Each row of a before or after table is a point. One or more steps were done to the points. Then noise was added and the rows were shuffled. The steps act on how far a point lies along the listed directions, d1 being the first. Name the steps. A step turns or swaps two directions, mirrors them in a line or flattens them onto one, adds a multiple of one to another, or multiplies one. Angles are multiples of 10 degrees, from the lower direction toward the higher: turns from -170 to 170, lines from 10 to 170 but not 90. Use the fewest steps. Two steps may share a direction if one is a turn and the other turns, adds or multiplies; they go together, in the order done. Otherwise the lowest direction goes first.

Directions:
(1): [-37 -47]
(2): [-47  37]
Before, 14 rows:
[[ 13   0]
 [ 38  65]
 [ 45 -21]
 [-36   5]
 [ -9  -9]
 [ 51 -42]
 [ -8  28]
 [ 27   3]
 [ 19  43]
 [ 14 -17]
 [ 41  89]
 [-29 -46]
 [-14 -31]
 [ 47   8]]
After:
[[  -8   42]
 [  13   54]
 [  32   57]
 [ -12 -118]
 [  19  -29]
 [   0  -14]
 [   8  -21]
 [  -6  -41]
 [  64  110]
 [  -7  -10]
 [ -24  -43]
 [  48   78]
 [ -29  -48]
 [   7  -78]]
Steps: add -1.5 times d2 to d1

Directions:
(1): [-40 -60  13]
(2): [16  4 71]
Before (10 x 3):
[[ -19   20   -1]
 [ -12  -17 -121]
 [ -27  -16   51]
 [  35   98   17]
 [  14  -44   -5]
 [   5    2   22]
 [  21   24   38]
 [  26   25   29]
 [  43   25    9]
 [  22   25  -44]]
After:
[[ 49  -1   6]
 [ 17 -39 114]
 [-14 -41 -29]
 [-27  10   8]
 [  2   6 -21]
 [-15  -8 -47]
 [-15 -47  27]
 [-18 -19 -41]
 [-85 -48 -41]
 [  2  49 -32]]
Steps: turn d1 and d2 by 160 degrees

Directions:
(1): [-43 -52 -14  34 -58 -37]
(2): [ 31  59 -38 -16 -41 -54]
(3): [-24 -22  32 -86   0 -33]
(4): [ 61 -54 -38 -29 -26  31]
(5): [ 11  22  63   0 -68  38]
(6): [-58  25 -51 -29 -19  53]
Before, 10 rows:
[[ -26   61  -39   30  -45   -5]
 [  14  -29   68 -102   11   13]
 [  28  -21   88  -36   11    8]
 [ -21  -28  -19   31  -31  -28]
 [  33   59  -64   25   -5   -8]
 [  22   40  -99   22  -39   10]
 [  51   33   57   79   -9   24]
 [   4  -19  -33   -1  -51   22]
 [  23  -18    9  -42  -87  -49]
 [  19   -3   96   -3  -61   24]]
After, 10 rows:
[[ 19  -2  53  25 -30  13]
 [ 22 -18  -2 -28 -74 -51]
 [ 44  18 -18  91  70 -12]
 [ 20 -24  75 -84  -2  28]
 [ 26 -31  45 -19  51  -8]
 [ 28  50 -62  13 -74  27]
 [-24 -29 -21  27 -26 -34]
 [ 12 -10 -11   7 -78  39]
 [-22  73  -8  33 -82  16]
 [ 29  59 -59  14 -10  -6]]
Steps: turn d3 and d5 by 20 degrees; add 1.5 times d6 to d5

Directions:
(1): [ 83 -17  -4  47   7  66 -19  -9]
(2): [-48  -3  20  52  77   4 -48  20]
(3): [ -6 -56  68 -52 -21  19 -53  -4]
Before, 12 rows:
[[-17  36  -6  -4 -21 -26  46  -8]
 [-29 -53  84 -57 -31  19 -45  -5]
 [-43  36 -44  11  30 -62   6   7]
 [-81  42 -39 -20  36 -34  35   5]
 [ -9  22 -57 -53 -26 -74  59   6]
 [  5 -65  48   0  48  29 -63  12]
 [121 -65  61  -7 -49  74 -24   0]
 [-46  25  -2 -19  19 -36  13   7]
 [  0   6   9  -2 -21  17 -28   0]
 [-92  14 -14 -19  26 -66  11  13]
 [ -9  -8   9   9  30  -9 -14  27]
 [-42  16 -61   1 -24 -43  47 -23]]
After:
[[-11  22 -79  23 -15 -23  51 -26]
 [-29  38 -14   3  28 -36  25   7]
 [-51  51 -66  16  50 -18  43   3]
 [ 15  33 -74 -24 -21 -59  64   6]
 [-72 -28  72 -70 -33 -19 -18   0]
 [ 69 -86  98 -57 -59  49 -39  -1]
 [-28 -67  55 -19  40   4 -59  19]
 [-12  40 -61  33  34 -45   9   2]
 [ -6   2  10  -7 -20   9 -22   0]
 [-69  36 -40  14  39 -59  30  15]
 [  3  38 -13  12 -21 -15  51  -9]
 [-12 -10   4  10  31  -7 -15  28]]
Steps: turn d1 and d3 by 30 degrees

Directions:
(1): [-89  -7  11  25   7 -45 -22 -47  54 -54 -18]
(2): [ 32  51 -44  43  13  30 -40  -9 -42 -77 -40]
(3): [ -5  25  90 -52   7  39  31 -36 -32 -54  20]
(4): [-29  32 -59  -1 -25  44   0 -33  13   0 102]
(5): [-25  98 -18 -59 -21 -35  -1 -13  -7  42 -42]
(6): [ 20  -7 -19 -24 -72 -68  34  43  -8 -68  24]
Before:
[[-12 -55 -15  14   6   7  -5 -31  42  35  33]
 [-53 -74 -30  66  22 -23 -21  -6  49   4  -4]
 [ 21 -36 -61  50 -19 -28 -14  33  25  27  -8]
 [-24  20  82 -38  64 -28   1 -35  -6 -18 -46]
 [-24   6  88 -25  17 -28  14 -38  15   5 -51]
 [-52 -36 -27  -1 -40 -59 -14   4  42  23  -9]
 [-16 121  -1 -45 -14   0 -16  -1 -12 -58 -44]
 [-21 -86  44  25   8 -21  -3   9  33 -26  30]]
After (8 x 11):
[[ 36 -12 -82  69  21   8 -40  29 -23  10 -59]
 [  0  -3 -58  30  16  -7 -44 -33  25   8 -31]
 [ 31   8  30  33  29  22 -14 -28 -22 -41 -40]
 [  8 -27 -38  36 -17 -41  -9  27  25  24 -15]
 [ 36   5  29   1  69  17 -17  -7 -32 -26 -22]
 [ 30  50  33 -70 -25  51  34  29 -18   5  57]
 [ 20  -5  16  29  13  -7 -26  10 -21 -68 -38]
 [  3  12 -51  25 -30   0 -37   3 -23 -51 -27]]
Steps: turn d1 and d2 by 120 degrees; add 1 times d6 to d3; flatten d4 and d5 onto the line at 30 degrees

Directions:
(1): [ 61  12  -9 -54  12  22 -11 -64 -43 -75  15  44]
(2): [-32 -10 -23  58  35  64  -5   9  26 -91 -11 -42]
(3): [  38  -36   11  -58   -6    4   22    6   19   -7 -105  -55]
Before, 10 rows:
[[ 32 -41  12 -48  -3 -22  17  -8  31  11 -97 -49]
 [-41  -9  -5  39   1   0   6  35   9   2  22  -4]
 [ 20  -6  15  -8  -7 -24  -3  -6 -16  34   2  12]
 [  3   9  -1 -17  23  39  -3   2 -10 -59 -11  -3]
 [ 25 -13   9  -6  -7  22  10  -8  11 -53 -36 -18]
 [-25 -22 -23  46  11   9 -15  11  42  -4 -18 -25]
 [ 35 -30  -7 -24  27  34  11   2   8 -66 -99 -43]
 [  9   2  -2 -17  -6  17   2 -16   1 -45 -12  -5]
 [ -5 -10  -9  21 -12   5  -3  34   9  -1   4  10]
 [-33 -19 -14  41  38  58   5  34  26 -74 -18 -50]]
After, 10 rows:
[[   1   11    0   34    0   26   -5  -13   -3  -60   36   17]
 [  12  -19   -9    0  -11   12    3   28    8  -15  -22    2]
 [  11  -27  -27    9   21   28  -14  -13   28  -52  -39  -22]
 [  22   -5   18  -14  -10  -31   -2   -5  -19   43    1   17]
 [ -39   20   -8   33   24   37   -9   22    2  -40   31    3]
 [  51   11   -9  -38   15   -6  -17  -79  -35  -50   35   58]
 [ -24  -15  -24   44   52   81   -3   16   19 -121  -10  -46]
 [   6   22  -28   37   46   49  -25  -34  -34 -104   45   43]
 [  -4  -31    0   -8    1   12   20   25   12  -26  -44  -33]
 [ -21   15   -6   25   -3   13   -6   -4    5  -30   31   11]]
Steps: turn d1 and d3 by -110 degrees; multiply d2 by 1.3

Directions:
(1): [ 82  56 -20  21  28 -35  36 -88 -11  13  19 -45  52 -37  -9  26  -1 -51]
(2): [  20  -52   -2   24    2   12  -32  -35   55   61  -22    5  -24  -43
 -101  -22   72   20]
(3): [-25  39 -91 -79   1  -6  30 -10  16 -13  15  10 -25 -32 -51 -80 -53   2]
Before:
[[-22 -10   3  -3 -18  27  -1  21   2  -3  -5  18 -30  16  -9   4  -2   4]
 [ -1  28 -41 -47  -4 -14   3  13   0 -28  -2   2   8  -1  24  -6 -35  14]
 [  3  25   3   7   2 -16  36   0 -39 -51  29  -7  27  27  79  28 -45 -32]
 [-40  28 -16 -35 -13  -7  43   0 -15 -20  10   0 -18   2  10 -18 -57   1]
 [ -4   2 -45 -32 -15  -2  15   1  17   6  -8  -8 -15 -21 -27 -51 -26   7]
 [ 25   2 -56 -20   1   4  13 -40  33  31   7   8 -18 -59 -96 -60  20  -7]
 [-70  12 -37 -80 -11   0  28  81  -3 -86   9  42 -46  23  41 -56 -77  14]
 [-25 -46  23   4 -18  13 -36  11  43  18 -25  -7 -31 -19 -52  -9  42  24]
 [ 38  40  -2  36  27 -19  23 -27 -21 -28  25 -37  29   8  32  41 -44  -3]
 [-36   6 -53 -51  -5   2 -25  30  41   1   2  18 -45 -25 -60 -60 -17  39]
 [-12 -27  18  16  -3  25 -17  20   0   2  -4   1  -2  12  13  11   8   4]
 [-30 -62  58  29 -12  36 -45  67  14   3 -18  29 -41  38   5   5  38  28]
 [ 52 -20  26  30 -16 -22  -5 -45  10  43   2 -30   3  -4 -33  17  18 -15]
 [  5  18   9  24  10   6  -9  -4  -8   1  -8 -15  28 -14  38   3  -2 -11]]
After, 14 rows:
[[  20   -3    9   29   10   11   -3  -16   -2   10    2  -18   18   -6
     6   20   13  -17]
 [  -1   18  -46  -37  -14  -11   26   -3    5   -3   -2  -10   -4  -17
    -9  -43  -37   -4]
 [ -12   -9   36    0  -32  -10    2   32  -27  -13    9   -7   -7   50
    51   19  -38   -3]
 [ -26   -5  -17  -17  -11    2   19  -24   23   21   -3    5  -33  -31
   -61  -34   -6   15]
 [  22   73  -69  -44   16  -32   18  -30    9  -14   25  -21    6  -37
   -27  -31  -49  -12]
 [ -19  -11   17   23    1   21  -27   18   10   11  -22    4    7  -10
    16  -10   14   13]
 [  47   -6  -60  -21   21  -20   15  -65   66   18   -7    1  -26  -81
  -120  -63   31   -8]
 [   4   -7  -41  -35   -6   -4  -20   -1   33    6  -19    6   -9  -22
   -34  -21    6   32]
 [  22   52    6    0    6  -26   22  -32  -16  -28   11  -49   34  -10
    36   34  -26  -35]
 [  82   28   33   57   27  -12    7  -53   -8   11   15  -36   33   -7
     5   45   30  -48]
 [  25   16   -8   11   -4    9   16  -29   -1    9    1   -4   -7   -6
   -23   18    5  -26]
 [ -37  -46   16   29    1   28  -32   44   23   -3   -8   12  -40   19
   -21    3    0   62]
 [ -21   56  -51  -55   -7   -3   45   23  -37  -50   32   14    0    5
    36  -38  -70  -19]
 [ -21  -75   14   24  -12   23  -29    9   41   19  -11   27  -37   -3
   -49  -18   50   30]]
Steps: turn d1 and d2 by -160 degrees

Directions:
(1): [  52   -9  -44   58  -57   61   47  -30 -101  -32   13   25  -16  -54
   16    5   -5  -31  -31    0]
(2): [  1  54  43  -9 -44  46  49  12 -22  35  85 -44  47  48 -32  30  48 -14
  65  -3]
(3): [-31 -42 -22 -10 -51 -14 -65  -9 -10  62  18 -65  26 -28 102 -15   4 -63
  13  16]
(4): [ 85  22   4 -50  -8  41 -16  65  19  98 -30  33 -20   1 -15  31 -30 -47
 -47   0]
(5): [-33  19 -54 -78  15  36  -8   3  -9 -78  12  24 -25  81  48  37 -12 -63
  -2 -41]
Before, 11 rows:
[[  9  35  24 -41  42  15  34  32  30  -8   0  51 -14  31 -74   1 -10  39
    5   2]
 [ 16 -31 -14   5   0 -24 -49  -2   2  38 -22 -27  -5 -37  44 -26 -18 -13
  -18  22]
 [ 15 -46 -15  67 -18 -15 -14 -34 -31 -17 -16   0 -17 -75  12 -27 -10  21
  -16  18]
 [ 37 -17  13  38 -35  -5   1   2  -2  48 -12 -15  -1 -58  -7 -20   7  12
  -15   5]
 [ 44 -20 -18  31 -37  10  -3  -6 -29  22 -21   7 -26 -79  11 -25 -17 -26
  -36  31]
 [-12 -30  -6   5 -15 -30 -28 -11  -1  21 -16 -22  21 -40  34 -30 -10   0
   -4  21]
 [ 22  35  19 -22  27 -19   2  35  25  13   6   6   4  32 -30  17  -2  18
   -6 -11]
 [-12 -18  18  21 -35  -7 -16  16 -11  41  21 -37  16 -18  46 -13  -2 -34
   12   8]
 [-38   6   7 -25  19   3  -9  16  20 -22  -1   3 -10  46 -32   9   4   9
    5 -17]
 [  5 -28  13  26 -11 -29 -23 -18 -10  33  -7 -29  38 -52  17 -27  18   8
    4   0]
 [  0  24   8 -34   2   9  35   1  24 -11  25  18  -8  51 -33  25  -3  -6
   12 -12]]
After (11 x 20):
[[  32  -41   -3   35  -89   12  -32   -7  -33  102   14  -58   20  -85
    63  -23   11  -48   -1   15]
 [ -18  -20    7   22  -49    5  -20   12  -19   46   31  -48   21  -18
    59  -11   -2  -45   15    8]
 [   8   42   40  -63   61    2   26   49   59    3  -16   58  -20   49
   -92    7  -10   49    4    1]
 [ -14  -48    3   23  -45  -31  -53  -27  -22   63   19  -78   59  -60
    72  -36   25  -25   22   12]
 [  10  -45   -6    4  -31  -24  -82    7    3   80  -11  -55    9  -53
    82  -33  -12  -37  -15   34]
 [   4  -73  -38   99  -88    0  -31  -57  -82   15   20  -45    6 -117
    81  -38    2  -25   -5   36]
 [  63  -45  -42   59 -103   36  -12  -15  -76   65    0  -22  -20 -122
    67  -27  -16  -80  -38   42]
 [ -36  -48   -9    9  -39  -39  -51  -13   -4   53   -1  -56   40  -45
    73  -39   -6  -18   11   29]
 [ -47   17   22  -35   53  -13   -1   27   51  -44  -13   15  -17   65
   -66   10    5   45    7  -23]
 [  19   43   26  -47   47  -29   -3   53   52   28   -1    7    2   52
   -41   29   -5   22   -3  -14]
 [  14   43   18  -42   40    7   56    7   47  -45   -1   53  -23   75
   -78   35   -9   20    1  -24]]
Steps: multiply d1 by 2; turn d2 and d5 by 20 degrees; add -1.5 times d5 to d3; multiply d4 by 1.6
